Rows are points. Each copy is the shape, with its points in the same order, turned, moved and blurred by noise. Some copies are also mirrored. Which?

Shape (6 x 3):
[[-16   8  12]
 [ 17  -1  18]
 [ 24 -16  -4]
 [ 11 -63  66]
 [-39  -2 -56]
 [  2  45 -44]]
Copy 1:
[[-33  12 -11]
 [-13   6 -39]
 [  1 -18 -33]
 [-61 -25 -93]
 [-20 -30  45]
 [ 21  16  33]]
Copy 1 is: mirrored
Copy 2, 6 rows:
[[-11 -11 -11]
 [ 14 -24   7]
 [ 29  -1  14]
 [-14 -30  82]
 [ -4  55 -36]
 [ 30   9 -63]]
Copy 2 is: mirrored

Shape:
[[  3 -34  13 -10]
 [ 21  17 -17 -20]
 [  4  24 -14 -24]
 [ -3 -37  32 -16]
 [-23  -8   4 -39]
 [ 15  12  -6 -31]
 [  9  40  16 -21]
 [-11  79 -57  65]]
Copy 1, 8 rows:
[[   7   35   17   -9]
 [ -27  -12   12   15]
 [ -28   -8   -1   23]
 [  20   49   19    0]
 [  -9   31  -20   13]
 [ -27    5   11   19]
 [ -10   -6    7   50]
 [   5 -121  -11    6]]
Copy 1 is: mirrored
Copy 2:
[[ 20  29  16  12]
 [-11 -22   4   3]
 [ -7 -25  16 -11]
 [ 28  36  35  15]
 [  3  13  39 -23]
 [-10 -14  22   3]
 [ 10 -42  37   3]
 [ 44 -88 -58 -47]]
Copy 2 is: only turned

Shape, 10 rows:
[[ 17  17  40  -3 -47  -2]
 [ -9  -8  13  -2  33  41]
 [ 10  27  -2  57 -49   7]
 [ 36  37 -20 -68 -52 -27]
 [ 50  16 -10  23 -52 -11]
 [-11  17  36  23  20   9]
 [ 46   4  25 -35  -6  43]
 [ 14 -20 -42 -43 -92 -16]
 [-26  27  26  11  18  71]
 [-10   0  20  28 -13  31]]
Copy 1:
[[ 39 -19  35  -9  11 -42]
 [ -8  50  10  19 -17  -7]
 [ -1 -37  45  -9  41   9]
 [ 87 -55 -26  11 -21 -14]
 [ 10 -64  21 -15   2  -7]
 [-11  26  22  28  22 -32]
 [ 32   5  33  11 -56 -29]
 [ 77 -44 -25 -60 -10  18]
 [  7  60  51  39   5   4]
 [  1  21  36  -3  16  -6]]
Copy 1 is: mirrored
Copy 2, 10 rows:
[[ 20 -11  29 -46  -1  38]
 [ -5 -42 -15  -2 -22 -27]
 [-52   9  29 -32   8  45]
 [ 54  10  94   2   5  14]
 [-13   9  50  -2  -9  63]
 [ -6  -5 -29 -28 -15  -8]
 [ 22 -47  40 -19 -49   5]
 [ 18 -37  97  15  54  41]
 [-31 -39  -6 -44 -24 -44]
 [-26 -31  -2 -28   0  10]]
Copy 2 is: only turned
Copy 3 (10 x 6):
[[ -5 -51 -11  44  20  -9]
 [  3  32  23  46  -7   2]
 [  4 -27 -13  15  74  30]
 [-90 -44 -36  -4  15 -33]
 [-27 -45 -41  21  33  36]
 [ 38   5  -3  39  11 -17]
 [-54  -6  -5  79   7  -7]
 [-84 -69  11 -20  13  28]
 [ 10  29  34  69  31 -19]
 [ 12  -6  26  39  34  16]]
Copy 3 is: only turned
Copy 4:
[[ 30 -48 -42  22 -20 -12]
 [-16  26   1  33   4  -7]
 [  2 -65 -29  18   3  54]
 [ 32 -67 -49 -21  35 -64]
 [ 30 -76 -21  22  35  19]
 [-28 -13  -8  29 -28   7]
 [ 23  -6 -44  50  23 -35]
 [ 82 -54 -23 -40  40 -12]
 [-33  33 -46  22 -18  26]
 [ 10  -3 -11  19 -11  26]]
Copy 4 is: only turned

Shape (14 x 8):
[[ 30  19   7  21  -4  -3 -24  40]
 [ 49   0 -48 -51  -6   6  55   6]
 [ 12 -44  44 -21 -13  -6 -12 -49]
 [-13 -43   0  24   1 -20 -24  39]
 [  4  -9 -46 -22  19   1 -14 -68]
 [ 42  36 -43  -8 -22 -34  39  15]
 [ 37   2 -91 -43 -29 -35  53  -8]
 [ 13  12  12   3 -17  28  -2  21]
 [-14 -58  21  15  -5  20 -17 -47]
 [  1  10   9   8   4 -11  34  10]
 [ 43 -35  33  20  33  16  -7 -37]
 [-11  13 -13   4   8  -5   1   2]
 [-46  18  27 -41  45   2   6   1]
 [ 17 -29  24  -6   7  -4 -32 -16]]
Copy 1, 14 rows:
[[  -1  -14   26  -10   39  -24    9    3]
 [ -21   -2  -16  -25    3   42   -4  -93]
 [  38  -61  -26   30    0   52    1   10]
 [  18  -30   35  -47   -3   10   29   30]
 [ -12    0    5   46  -50   61   21  -28]
 [ -35   -9   21  -25   -8   -4  -36  -67]
 [ -31  -13   33  -29  -31   50  -24 -104]
 [   6    1    0  -10   37   16   -6    2]
 [  15  -39  -17   23  -13   70   12   49]
 [  -3  -15  -13  -24  -10    0  -19   -4]
 [ -19  -48  -44   34    8   15   36   15]
 [   3   14    5   -9  -22    9   -6    0]
 [  56   40  -35   -7  -35    2   13   -1]
 [  23  -44   -9   18    3   18   24   14]]
Copy 1 is: only turned
Copy 2:
[[ -6  39  21 -43 -13  13  16  -4]
 [  6  20  -4  70 -38  14 -17  23]
 [ 23  -6  40 -13  45 -36 -53  27]
 [ -4 -12   9 -64 -30 -22  -2  28]
 [ 26 -54  37  38  12 -13  -1 -11]
 [ 19  30 -27  27 -38  22 -12 -22]
 [ 32  -3 -37  75 -63 -10 -15 -10]
 [-35  29  13 -13   9  -3   0   8]
 [  1 -43  21 -23  54 -40 -18  35]
 [-10   4  -9 -15  -2  29 -31   7]
 [ 28  -6  40 -14  56  12   0  49]
 [-12 -18  14 -14 -10  12  -8 -13]
 [-39 -34  62 -14 -10  32 -59  -2]
 [ 15  -2  47 -28  19 -19 -14  22]]
Copy 2 is: mirrored
Copy 3, 14 rows:
[[-34 -17   4 -18  -6 -30 -26  27]
 [ 43  -2  76  25  22  16 -10  46]
 [ 19  34  -8  31 -18 -34  42 -23]
 [-22  20   3   2  19 -58 -47 -22]
 [ 67  11  18 -26   0  11   6 -33]
 [-15 -11  85 -16  18  11  -3  33]
 [ 45  15 121 -11  28   8 -14  18]
 [ -9   5 -12  -6  19 -22  -9  42]
 [ 22  62 -34   5  -6 -20   8 -31]
 [-27   3  15  13  32   7   0   7]
 [ 10  16 -28  29 -42   7  -8 -17]
 [ -3  -3  10 -18  33  -5 -12  -4]
 [ 14 -39 -24  18  67  -1  20 -20]
 [ 13   8 -12  12 -17 -37   6 -16]]
Copy 3 is: only turned
Copy 4:
[[  4  -8 -14 -20 -17 -37 -30  13]
 [ 11  21 -70  50 -40  43  -5  -1]
 [-41  25  -3  26  52 -11  34   3]
 [-40  43   8 -27 -20 -21 -37  -1]
 [-13  19 -47  13  59  50 -27 -12]
 [  8 -25 -53   6 -51  32  -9 -27]
 [ -5  13 -91  21 -47  75 -10 -39]
 [ 14   9 -17  -8 -10 -11   3  36]
 [-59  36   1  -1  56   9   6  32]
 [ -4  -3  13  11 -24  22  -7   6]
 [-45  -6  -1  49  44 -15 -20  38]
 [  6   7  -5 -12  -1  19 -25   1]
 [ 45  42  38  16  26  17 -11  -8]
 [-30  22  -9  11  35 -25  -9   3]]
Copy 4 is: only turned

Shape, 14 rows:
[[  7 -34 -17   8   5 -17  34 -14 -10]
 [-56  29 -45  39 -21 -26 -14   3   4]
 [ 66  -3  62 -50 -10   7 -23 -17  -5]
 [-44 -50 -86 -24  24  35  22   8 -23]
 [-27 -19  24   9  31  18 -35   2 -50]
 [  8  18  38 -62 -13 -26  18   8 -11]
 [-12  -7  30  12   5 -28 -70  41  42]
 [ 27  31 -33  -6  68 -27   8 -49 -19]
 [ 47 -25 -20  24  19  30 -36  45 -35]
 [-35 -48  -4 -13 -48 -43 -30  38 -35]
 [ 19  31 -12   3  31 -28  19  18  41]
 [-37 -38  10   3 -11 -14 -11  45 -45]
 [  4  34  10  29 -32  21 -37   7  95]
 [-26  10  21  34 -66 -48  13 -17  62]]
Copy 1 (14 x 9):
[[  -4  -15   23   10   44  -27  -19    4   15]
 [ -18   63  -12   -3   -3  -18  -46  -52   18]
 [  94  -35   -3  -22   25   19  -13   55  -10]
 [ -50   -8   36  -15   -2 -100  -14   -8  -27]
 [   9  -31  -19   -3    7    1  -33  -25  -60]
 [  40   20   -7  -28   34   12   27   43  -14]
 [   2    1   -5  -29  -40   63  -59    7    6]
 [  21    9  -32   79   14  -43  -21   36   -3]
 [   4  -72  -40  -31   -1  -31  -62    4    7]
 [ -27   21    9  -74   47   13  -59    2  -24]
 [  -1   10  -17   24  -15    1    1   27   51]
 [ -31  -12   -5  -52   35    8  -29  -17  -33]
 [  58   18   17  -20  -67   24  -35  -23   69]
 [  29   57   42  -12   24   46  -27  -32   67]]
Copy 1 is: mirrored
Copy 2 (14 x 9):
[[ -3  21  -5   4  33   3  -9  -1  21]
 [-13 -40  48   6  -4 -10 -12  76   3]
 [-26  35 -63 -35 -45  12  11 -34 -32]
 [ -5 -31   5  14  57 -80 -12   3  49]
 [ 13 -21 -33  50 -25 -30 -21  10 -22]
 [-38  52  -9 -32  -5 -21  -7  -4 -51]
 [ 36 -48  -8 -31 -24  12   0  27 -75]
 [-12  19  32  36 -12  -7  68 -19  20]
 [ -7 -67 -21  26 -17  12 -27 -51   0]
 [-31 -38 -34   7  49 -12 -36  41 -51]
 [  6  10  58 -32 -15  11  14 -19 -17]
 [ -3 -22 -21  26  30 -20 -54  20 -46]
 [ 27 -34  20 -90 -66  27 -16  39  -2]
 [  0  27  17 -61   0  43 -22  85 -15]]
Copy 2 is: mirrored
Copy 3:
[[  4   1  23 -17  44   3 -18   4  18]
 [ 35   7  26  12  11  29  74  19  29]
 [-13 -30 -26 -51 -23 -73 -23  -1 -39]
 [-47   6  -2   2  37  62   4 -43  70]
 [-25  44 -35   8  21  -6  24  -4 -26]
 [ 18 -33 -41 -41  19 -64  12   4  21]
 [  8 -28  -8  66 -29 -28  33  33 -21]
 [ -2 -41  -6 -60  63  40  21  15 -40]
 [-70  20  -5  -9 -21  13  -4  49  -8]
 [-29  16  21  33  20 -60  44   7  48]
 [ 31 -56 -15 -12  14  21   0  50   5]
 [-21  38 -12  29  25 -32  26  18  36]
 [ 64 -36  15  18 -86  14  13  19 -11]
 [ 96 -16  50  16 -10 -35  20  15  20]]
Copy 3 is: only turned
Copy 4, 14 rows:
[[-34  16   4  -2   6   1   6  41  17]
 [ 32   1  34  24 -31  42 -22  49 -16]
 [-20   4 -18 -22   7 -74  40 -57 -12]
 [-10  24 -28  61   4  35  19  45  84]
 [ -5  -5   9 -19 -25  32  15 -40  46]
 [-25 -23 -19  -2 -18 -70  -9   1  -7]
 [  8  14   6  18 -86  -6  41 -29 -51]
 [ 32  12 -42 -59  12  -6  18  40  25]
 [ -9  60 -41  24  -1  34  35 -43   3]
 [-21  40  34  52 -64 -25 -30  -1  13]
 [ -7  -1 -44 -10 -19  -1  33  50 -52]
 [-30  22   6  36 -58  15 -32 -22  18]
 [ 18 -24  25  33   2   0  66   5 -93]
 [-22  -6  74  13 -17 -30  -6  51 -75]]
Copy 4 is: mirrored

Shape, 16 rows:
[[  2 -12  -4 -18  25   2 -35 -43 -45 -18 -13]
 [-27  22 -50  24  50 -43  40  19  55   1  13]
 [ 25  39  41  38 -18   9 -13 -60  23  52  -1]
 [-48 -31 -23 -46  19  34 -29  12  51  65  34]
 [ 33 -31 -32  32  47 -22 -45  42  31 -23  45]
 [-35   4 -29  40 -49   1 -63  -9  39  58 -43]
 [-25  11 -52 -20  33 -14 -42  39 -23 -10 -59]
 [-58  26  34 -33  -9 -50  24 -13 -10 -38  36]
 [ 14  64   9  10   2  34  -6  -5   9 -37  32]
 [  2  -6  39 -24 -22  25  32  27  38  11  -8]
 [-55  -8  12 -24 -58  32 -22 -17  -3  54 -12]
 [ -8  40 -16  44  32  26  22 -19   1  36  -9]
 [-54  -6 -11 -43   0  11  38 -10 -18 -31 -33]
 [ 16   6  10  61  55  54 -13  15  27 -18 -49]
 [-61  46 -20  22  -6 -41   4  48 -46 -27 -29]
 [-55  55  34   0 -10  -5  12 -38  -3  26 -32]]
Copy 1:
[[ 50 -11  -6  -6  29 -19 -13 -14  22 -54  18]
 [ 42 -49 -23  -8  29  73   1  40 -64  15 -22]
 [ 34  66 -22 -34 -39  32 -20 -36   1 -23 -27]
 [ 24  18  50 -19   2  57 -16  75  -9 -29  66]
 [ 77 -26  21 -18  24  -7  16  85  12  14 -52]
 [ 38  71 -40 -34  17  44  36  16  26  22  42]
 [ 38 -59 -43 -25  70  22  -4  16  38  -1  47]
 [  9 -55  44   7   4  18  37 -48 -50 -42  -1]
 [ 16 -18   9 -67 -20 -20 -15 -16 -28   0 -23]
 [-26   7  35  12 -12  25 -27  -4   5  24  -6]
 [-11  49  25 -14 -25  23  18  -2  23 -18  74]
 [  8  -2 -56 -40 -13  29 -30  15 -14 -30 -17]
 [ -9 -36  -4  15  32   1 -17 -25 -30 -24  56]
 [ -1  22 -43 -48  53  -8 -59  37  -1   8 -43]
 [ -8 -71 -41 -20  41  29  65 -29   6  -2  11]
 [ -7  15 -21 -34  13  57   3 -62 -21 -38  17]]
Copy 1 is: mirrored
Copy 2 (16 x 11):
[[ 19  50 -19  -9  -4   1 -21  36   7 -15 -11]
 [ 18 -77  -5  12   1  41  24  37  61  20 -15]
 [  8  37  -7  -6  12 -50  62 -50  65   3 -13]
 [-45 -30 -28  77 -41  -9  53  18 -27 -15 -22]
 [ 31 -28   9  69 -21 -15 -35  60  73  -1 -67]
 [  6  20  33  10 -85 -30  67   1  27  42  21]
 [ 19  -1 -16   1 -27  -8 -19  82   6  48  37]
 [ 54 -43 -74 -42  -9  11   5   3   7 -44 -16]
 [ 42  -4 -54 -16  15 -39  24   9  31  41 -71]
 [ 18 -59   1   6  12 -52  22 -23 -28   3 -14]
 [ -6  19 -25  -9 -62 -24  38 -29 -48  13   8]
 [ 22   5 -23  13  22  13  29 -17  52  51  -7]
 [ 26 -18 -32 -39   5  26   1  29 -54  17   6]
 [ 61  21  32  54  39 -15   9  13  26  65 -10]
 [ 70 -27 -58 -28 -51  11 -22  31  25  52  31]
 [ 32   6 -44 -37  -3  -4  58 -25  14  14  32]]
Copy 2 is: mirrored
Copy 3, 16 rows:
[[-41  -4  13  -3  14   7 -47  -5  -5  17 -16]
 [ -7 -42 -35  32   5  -8  67 -28  39 -51 -47]
 [ 36  42  23  34  10  70   1  57   2 -31 -30]
 [  7  26 -31  57  81  12  23 -64 -48 -35 -14]
 [-78 -49 -46  74   9  28  44   2 -25  -2 -27]
 [ 37  12  -1  55  93  14  30  37  23  23  19]
 [-29 -43 -39 -14  62 -47   2  12   0  21 -28]
 [ 18  17 -55   1 -55  -6 -16 -44  23   0  -6]
 [ 20 -11  16  38 -46  -6  19  15 -38  11 -43]
 [  4  61 -31  11  -3 -11  55  12 -39 -26  -2]
 [ 46  55  -5  31  56 -15 -17 -15 -19   0  40]
 [ 27 -26  27  14  18   9  16  25   0 -58 -26]
 [ -9  18  -1 -37  -1 -57   6 -39   5  -7  11]
 [-23 -56  26 -21  22  28  62  47 -41  -8 -13]
 [ 22 -57 -63  -6  -8 -59  -6  27  31   9  10]
 [ 69  17  -8 -26   9   6  -6   7  18 -12 -11]]
Copy 3 is: mirrored

Shape (15 x 12):
[[ 48  -9  24  52 -46  79  41  -7   3 -93 -34 -51]
 [ 23 -44  -7 -39 -24 -30  12  -8  64  19 -51  29]
 [ 11   5  22 -20 -29 -22 -35 -12 -13  15  13  -9]
 [ 27 -18  45  15  -2 -18   8  15  -7 -23  77   1]
 [-37  38  23 -68 -39   4 -89  27  18   8  36  -4]
 [ 13 -29  15  10 -39  -1  37 -62  -2   3 -78  42]
 [ 35  -3  61  -8   2   9  22   2  18  25  18 -13]
 [-17  26  -3  52 -37 -21  22  -3  58  12   9 -22]
 [ 90  -7 -12  52  -4  51 -36 -41 -52 -44 -35  14]
 [ -1   5 -15  -1  32  17  11   1  -6   5  53 -15]
 [ 33  -3 -20   9 -20   1  26  30  -8  17 -41  34]
 [ 33  15  -4 -15 -42   5  -5 -28  -5   6   6  68]
 [-23 -50 -11  -8 -19  81 -56  62 -16  11  10 -11]
 [ 32   2 -19 -16 -73 -15  24 -31 -20  17   5   9]
 [ 16  31  -8  10   7   2 -40  21 -54 -45  26   5]]
Copy 1 (15 x 12):
[[-10  53 -76  56  20  42 -69  -5  74  81  11  28]
 [ -4  36  11  25 -27  27  94 -27  27  19 -65   5]
 [ 36  25  11   8 -18  20  -3  -7 -19 -21 -31 -29]
 [ 10  49  51  46   7  14 -29  33  -1 -18  22   2]
 [ 55  42 -11 -37 -32 -43  -7 -37 -25 -60 -26 -17]
 [-33 -12 -24  74 -42  82  33 -40  35  18 -52   1]
 [ 16  31  42  42  19  23 -15 -15  -6   0 -31  37]
 [ 66  -8   4  32 -19  16  24 -13  19  39  37  23]
 [-75  33 -47  17 -29  63 -57  18 -27  71 -17 -29]
 [-22   1  30   1  36 -16 -12  -7 -16   6  22 -10]
 [-16 -23  -8   7 -18  44  31  34  17  18 -35  23]
 [-30  13  17  -4 -63  56  12 -27   5 -18 -16  -7]
 [-20  36 -85 -20  43  -7   5  15 -29 -42  -7  10]
 [ 17   2  17  -3 -17  82  12 -15  41 -13 -13 -38]
 [-12  12 -18   7 -27 -24 -51  45  -2  -6  -5 -37]]
Copy 1 is: only turned
Copy 2:
[[ -70  -66  -24  -49   40   19  -12  -84   54   12   69  -43]
 [  11   34   12 -101  -28   50   16   19   24  -32  -17  -55]
 [  -2   39    6  -12  -11  -14   50  -16   -4   13   -1  -25]
 [ -14   19    7   52   -8   24  -13  -45    4   20  -27  -38]
 [ -28   10  -10  -20  -80  -39   58   24  -19   86  -31  -19]
 [   5  -14    4  -66   19   48   76   -5   24  -66   33  -38]
 [ -63   17   33   -4  -29   39   23  -38    2  -14  -14  -34]
 [   9  -33   65  -29  -17    9  -11    7   29    6   13   13]
 [ -24   17  -77  -22   18   -7   27  -77   56  -44   78   -1]
 [ -53   25   -2   26   -3   14  -11   10    2   -5   -5    0]
 [  -4    9  -17  -66   17   32   20  -27    1  -38  -26   15]
 [  17   21  -33  -21  -26   54   69  -12   10    1   16    7]
 [ -46  -15  -67  -34  -19  -28  -15    0  -78   10    7  -37]
 [  20   33   14  -38   20   46   50  -12   -8   18   32   -5]
 [ -19   13  -58   29   21  -28   19  -30   24   25  -19   12]]
Copy 2 is: only turned
Copy 3, 15 rows:
[[  47  -74  -64  -26   27   26   10  -32   33 -102   -3   -4]
 [ -35    2   39  -21   28    9   35   41  -24   -8   66   13]
 [  19   -8   28   -2  -12  -11   -5   21   -8   18   -6  -44]
 [   2   -4    6  -66   -4   44  -11    6   -5   -1  -52  -70]
 [  57   42   35   61  -30   30  -37   16  -49   33   -4  -37]
 [ -13  -70  -20  -40   34  -25   16   28    4    7   82   -1]
 [   0   -5   10  -59  -32   11   14  -29  -21   -9    5  -36]
 [ -15  -33   33    0   67    6    2  -51  -35   -5   -3  -41]
 [  46  -11  -55  -35   27  -35    5   13  109  -25   13  -28]
 [   9    6  -12  -21    9   29   32  -26    0   41  -50  -24]
 [ -20   -6  -24   -2   27    4   54   13   10   -3   44  -55]
 [  19  -13   10  -20   19   31    1   21   31   39   58  -49]
 [  87   52  -55    7   20   10   43   27  -50   -9  -17  -29]
 [  24  -59   35  -10   15   15   41   24   18   21   29  -53]
 [  17    8  -40   20    0   19  -15   18   45   16  -46  -62]]
Copy 3 is: only turned
Copy 4 (15 x 12):
[[ 50  45  57  76 -18   8 -98 -15  10  -6  52   3]
 [-41  16  43 -12  15 -58  34  48  21 -51  28   5]
 [-24  13 -44 -10 -26 -28  -6  23 -34  -8  12   9]
 [  1 -30 -52 -16  16 -27 -61 -13  -6  -7  36  52]
 [-17  -6 -28 -43 -72 -30  41  14 -83  37  43  33]
 [-61  64  15  54  15 -21   2  28  54 -19   8 -10]
 [-18  -5 -29 -32 -16  -7 -34   0  18 -33  56  -4]
 [ 51   0 -19   1  10  -3   5  69  25  13  36   3]
 [ -7  26  -2 104  -6  23 -39 -45 -31 -58 -19   2]
 [-12 -38 -16 -20  30  20 -30  -1 -31  15  23  -4]
 [ -9  -9  10  30  11 -47  13 -11  24 -14   1 -37]
 [-50   2 -34  52   9 -33  30  -2 -11  -7  43   6]
 [-22 -69  50   5 -76  -6 -19 -13 -33  30 -11  15]
 [-36   9 -33  47   9 -56 -17  46 -16   0  32 -29]
 [ 15   1 -33  17   6 -11 -17 -51 -61  20 -12  15]]
Copy 4 is: only turned

Shape:
[[ -7  32  27  24   0  38  65  10  42  86   8 -10]
 [-52  37 -12 -33   9  -3 -18 -40  25 -74   0 -31]
 [-12 -21 -11   8  28 -24  60  19  14  37  10  19]
 [ 24  18  24  62  -9  -7  22  12  -5  36 -34  13]
 [-40  31  19  58  -2   4   8  41  21  50 -18   0]
 [  6 -23 -32   2  -4  30 -41 -35 -29  24  44  63]
 [ 33  39 -12   8   7  -9  17  16  19  62 -25 -22]
 [  4  70  25  39  43  -4  35  -1  -6  55  37 -19]
 [-22  14 -27 -20  42  16 -24 -28  -7 -64   6 -55]
 [-10  19  -5 -23   9 -30 -24 -64  43 -55   3  -4]
 [ 20 -23 -56 -16 -28  28 -49  13 -31 -55  46  57]
 [-20  -8 -16   2  36 -38 -62 -15  36   2   1 -19]
 [ 17  30  32  27 -21 -11   4  27  15  19  58 -30]
 [  7  -5  -6   9  -9  14   2  17  21  74  -9 -12]
 [ -8  43 -14 -53 -23 -26 -59  14 -45   4  26  32]
 [ -3   7  80   7  19   3  36   5  -3  48  -8 -33]
 [-44  18 -56 -26 -36 -35 -32 -64 -38 -34  34 -62]]
Copy 1:
[[-33 -54  74  22  83  15  -3 -19   5   4 -27 -21]
 [  3  41  -7   7 -16  23 -62 -21 -97  39 -14   8]
 [-54 -45  18 -14  21 -17  34 -23 -15  38   1  -7]
 [ -3  -5  31  -6  30  -6  -3 -23  54  27  -5 -47]
 [-30  22  23  11  81 -12  -7 -16  29  31 -16  -2]
 [-12   5  -2  31 -41  31  50  69   1  26 -15   1]
 [-13 -59  12  -9  34   6 -39 -14  32  29 -39  -7]
 [-35 -25  -2   2  74  10  -7   1 -12  13 -57 -74]
 [ -1  29 -33 -36 -14  57 -37 -13 -78  27 -22   9]
 [  2  10 -22  42 -37  25 -46 -24 -64  52   1 -13]
 [ -2  41 -18   7 -90  14  41  31 -17 -18 -32  34]
 [-20   1 -59  18   7  35 -26 -13 -17  62   8  27]
 [-47  -7 -18  30  35  13 -29 -17   7 -38 -17 -32]
 [-26 -43  23   8  41  24  -7   8  31  20  -2  16]
 [  7   8 -42  15 -25 -38 -25  68 -20 -10 -33  17]
 [  0 -39  15 -17  78  11 -17  -9  -9   0  32 -49]
 [-56  32 -21 -15 -49  28 -96  57 -66  32  -1   7]]
Copy 1 is: mirrored
Copy 2, 17 rows:
[[ 58  38  30  39   1 -91  -5  37  50  28  61  17]
 [  8 -34 -35  40  19  39 -15  10  18 -34  -6 -64]
 [ 26   1  25   8 -42 -59  13  29  48  31 -37   7]
 [  9   3  49  35 -40 -27 -29  -9  25  38  35  52]
 [ 53   3  -7  28 -38 -64 -22 -19  55   6  40  56]
 [  8  80  25  30  31 -13 -18 -49 -17  10 -65  23]
 [ -3  21  31  22 -14 -33  17 -18  72  57  48  16]
 [ 92  44  23  37 -27   1   2  10  65  36  29  17]
 [ -8   4 -38  47   7  69  20  24  24 -31 -17 -33]
 [  0 -10  18   0  11  26 -28  -6  19 -36 -19 -64]
 [-41  40 -51  29  -1   6 -33 -55 -52  47 -73 -11]
 [  4  25 -12 -21 -19  11   4 -33  57 -48 -10 -17]
 [ 49  52 -21  -6 -17 -14 -47  21  36  45  39   3]
 [  8  48  19   6   9 -60   2 -13  49  22  30  42]
 [ 24   5 -24  -7  23  25   2 -81 -24  50  -8 -10]
 [ 55  13  40  -3  -7 -31  19  54  17  19  45  36]
 [  6 -15 -45  -4  86  57 -12  -2  67  14 -51 -18]]
Copy 2 is: mirrored
